Each row of a before or after table is a point. The points were changed in one or more steps. Then noise was added and the rows were shuffled. The steps act on how far a point lies along the listed directions, d1 being the first. Write out the steps. A step turns or swaps two directions, mirrors them in a line or flattens them onto one, adds a multiple of one to another, or multiplies one. Angles are multiples of 10 degrees, from the lower direction toward the higher: turns from -170 to 170, lines from 10 to 170 but not 90. Use the fewest steps. Two steps may share a direction if one is a turn and the other turns, adds or multiplies; they go together, in the order done. Otherwise the lowest direction goes first.

Directions:
(1): [50 15]
(2): [ 15 -50]
Before, 14 rows:
[[ 43  65]
 [ 85 -17]
 [ 50  -5]
 [ -9 -21]
 [  1 -35]
 [ -9  -9]
 [ 39  52]
 [  1 -13]
 [ 38   5]
 [ 33 -26]
 [ 35  45]
 [ 20  -5]
 [ 12 -40]
 [ 81  -2]]
After:
[[  7  11]
 [-40  18]
 [-36 -10]
 [-17  38]
 [-28 -58]
 [-28 -52]
 [-22   1]
 [-79 -13]
 [-31 -73]
 [ -9  36]
 [  5  20]
 [-48  -3]
 [-89   4]
 [ -2  14]]
Steps: turn d1 and d2 by 170 degrees

Directions:
(1): [  2 -30   8  19 -28 -90   1 -24]
(2): [ 68  49  54  21   1  -8 -11   9]
(3): [-11 -43  41  17  67 -11  19  43]
(4): [-58  41   0  54   0 -10 -46  23]
(5): [-13  27   2 -66 -17 -35   2  63]
(6): [-31  42  16  14  -6  -3  85 -16]
Before, 9 rows:
[[ -5  71   7 -23 -45   3  29  -8]
 [ 11 -38 -14   4  24  74 -14 -27]
 [  7  66  -2 -23 -38  -5  -4  23]
 [-49 -17 -24  22  38  21 -78  31]
 [ 41 -72 -35 -56  -8 -64 -25 -16]
 [-24 -22 -55 -35 -53 -65  12   6]
 [ 57   6 -23 -26 -31  41 -17 -74]
 [ 12  49 -12  80 -31 -20 -51 -53]
 [  5  21   4  -5 -32 -14  49 -50]]
After:
[[  3 -52 -85 -47 -40 -20 -27 -40]
 [ 60  37  21  39 -47 -64  -7 -18]
 [-43  55 -36 -21 -44  13  34 -48]
 [ 73 -27  13 -55  29  23  16  16]
 [-20  18  -1 -33   9  49  36  17]
 [ 21  12 -14  11 -27  22 -34 -24]
 [ 15  33  31  12 -12 -65  85 -47]
 [-43  29 -12  28 -27 -28 -37  -8]
 [-10  32 -10  21 -37  20 -56 -16]]
Steps: turn d2 and d5 by -140 degrees; multiply d5 by 0.4; turn d4 and d6 by -120 degrees

Directions:
(1): [  7 -42  22  17  56 -30  -8 -73  -2   4 -63   9]
(2): [ 25  44 -19  12 -40  27  43 -47  -5  75 -27 -12]
(3): [ 29  18  82 -22  37  45   3   2  58  20  22   2]
Before (12 x 12):
[[  -7  -22  -61   33  -18  -44    7  -14  -50  -21  -23    1]
 [  24  -11   70  -21   37   21    9    2   47   -1   26    0]
 [   0    3  -87   34  -56  -35   49  -66  -50   47  -69  -30]
 [  -4  -30   41    1   72  -36  -32  -17   19  -21    2   14]
 [ -35  -24  -51   21   18  -54    1  -38  -43  -43  -48   -6]
 [ -21   15   17    4   -9  -19   -5   50  -11  -17   22    6]
 [  32  -24  -39   28   10    1   16 -116  -43   47  -82    6]
 [   9   87  -75    3 -114   38   51   -3  -41   62   26   -9]
 [ -25  -25  -40   18  -25  -28  -24   19  -37  -16  -13   10]
 [  54   61   25  -20  -20   76   34    9   27   68   36  -25]
 [   0    4   12    0   21   19    3  -18    2   21    4    6]
 [ -18   24  -20  -13  -36   20    6   84   -9  -28   29  -10]]
After, 12 rows:
[[  28    5  -33   33  -16  -15   52 -106  -14   75  -89  -28]
 [ -17   30    7    4  -27  -13    4   45  -15    4   23    1]
 [  -4  -12   13   -2   29    4  -12  -12    0    6    9    4]
 [   9    0  -56   34  -31  -29   28  -34  -44   19  -28   -5]
 [ -28   -3  -69   25   -7  -49   19  -42  -50  -18  -51  -14]
 [ -13   -1  -42   21  -48  -12   -5    7  -34   24  -19    6]
 [   9  -33   51  -24   39   -1  -12   33   34  -42   35    7]
 [  -4   47  -14  -14  -51   45   30   63   -4    9   21  -14]
 [  46   87   19   -7  -48   68   61  -61   13  105    0   -5]
 [  30  -45  -12   25   41   -4   -4 -121  -28   27  -85   14]
 [  57   27   76  -33   38   67    6    4   54   41   30  -15]
 [ -24  -32   -2    3   49  -54  -39   14  -10  -45   19   11]]
Steps: turn d1 and d2 by -30 degrees; turn d2 and d3 by 40 degrees

Directions:
(1): [-38 -11 -45 -14  23   9 -90  26  33  -7  -6  38  24 -37  69 -10 -40 -48
 -16   9]
(2): [ 13  31  42   4 -22  54  -5  43 -40 -11 -14  32  -1   0  39 -66  49 -22
  82  12]
(3): [ 48   7 -46 -25   8  11 -52  -4  -5 -42  20 -41 -65  50  40 -22 -12  74
  12 -20]
(4): [ 47 -28  44  69  57  31 -15  50  23  -1  27 -18 -29 -12 -30 -47  -3 -24
 -59 -19]
Before (9 x 20):
[[-66  13  26 -20 -78   3  81 -47 -35  32 -23  43  70 -24 -45  33  28  13
   56   6]
 [ 29 -12  15  39  14  19 -12  26  -5 -13  -1 -17 -15  22 -18  -5 -10  -4
  -39 -19]
 [  0  24 -48 -31 -19  15   7 -36   1 -41  13 -11  14  14  37  -8 -31   8
   25  -4]
 [  3  -5   6   4   8  -6  29  -6 -14   2  -3 -22 -12  13 -24   2 -25  12
   15  -4]
 [  5   9  13  -8 -10 -32  64 -32 -13  15  -3 -13 -22  10 -49  28   4  39
    8  14]
 [-41  29 -53 -59 -48 -15  -3 -45 -29 -11  -4  20   1  24  11  52 -30  45
   35   9]
 [ 39   5   9  10  -7  62 -54  22  -8 -10   2  36  -6 -13  71 -40  30 -25
   39 -15]
 [ 25  11 -25 -41  -1  51 -59  27 -19 -49  34   0 -52  41  60 -39   5  37
   53  -5]
 [ 50  41   5 -40 -37  33  -1   4 -65 -65   1 -26 -92  81  48 -40  43  92
  102 -10]]
After:
[[  -9   -9   -6  -11   28   64  -89   64    9  -30   27   40  -11  -15
    73  -50  -12  -43   23    5]
 [ -39   44  -21  -49  -55   25  -20   -4  -46  -21  -13   50   10   10
    42    4   -4   11   84   20]
 [  20   17  -17  -31  -10  -19   15  -25  -18  -10    1  -21  -49   27
    -5    7   -6   69   30   11]
 [   3   -4  -16   -7   15   -6    6   -3  -13   -7   -1  -22  -22   17
    -5    2  -34   19   16   -4]
 [   6   36   45   -9  -79   49   71  -21  -72   -6   -8   14    3   21
   -24  -31   64   64  108  -11]
 [  34   21   -7  -13   15   72 -115   76  -25  -75    8   17  -75   28
   119  -98    9   11   69   -6]
 [  12  -21  -15   24   15   -7  -16    3   13  -13   -1  -21   -8   19
   -19   27  -34    4  -64  -20]
 [  35  -11   37   48   16   64  -36   36    6    8    4   43    7  -39
    37  -41   30  -64    1  -17]
 [ -14   29  -30  -21  -18   30   -2  -15   -1  -36    5   16   33   -4
    51  -29  -23  -27   40    3]]
Steps: turn d1 and d3 by -60 degrees; turn d2 and d4 by 40 degrees; multiply d2 by 1.3
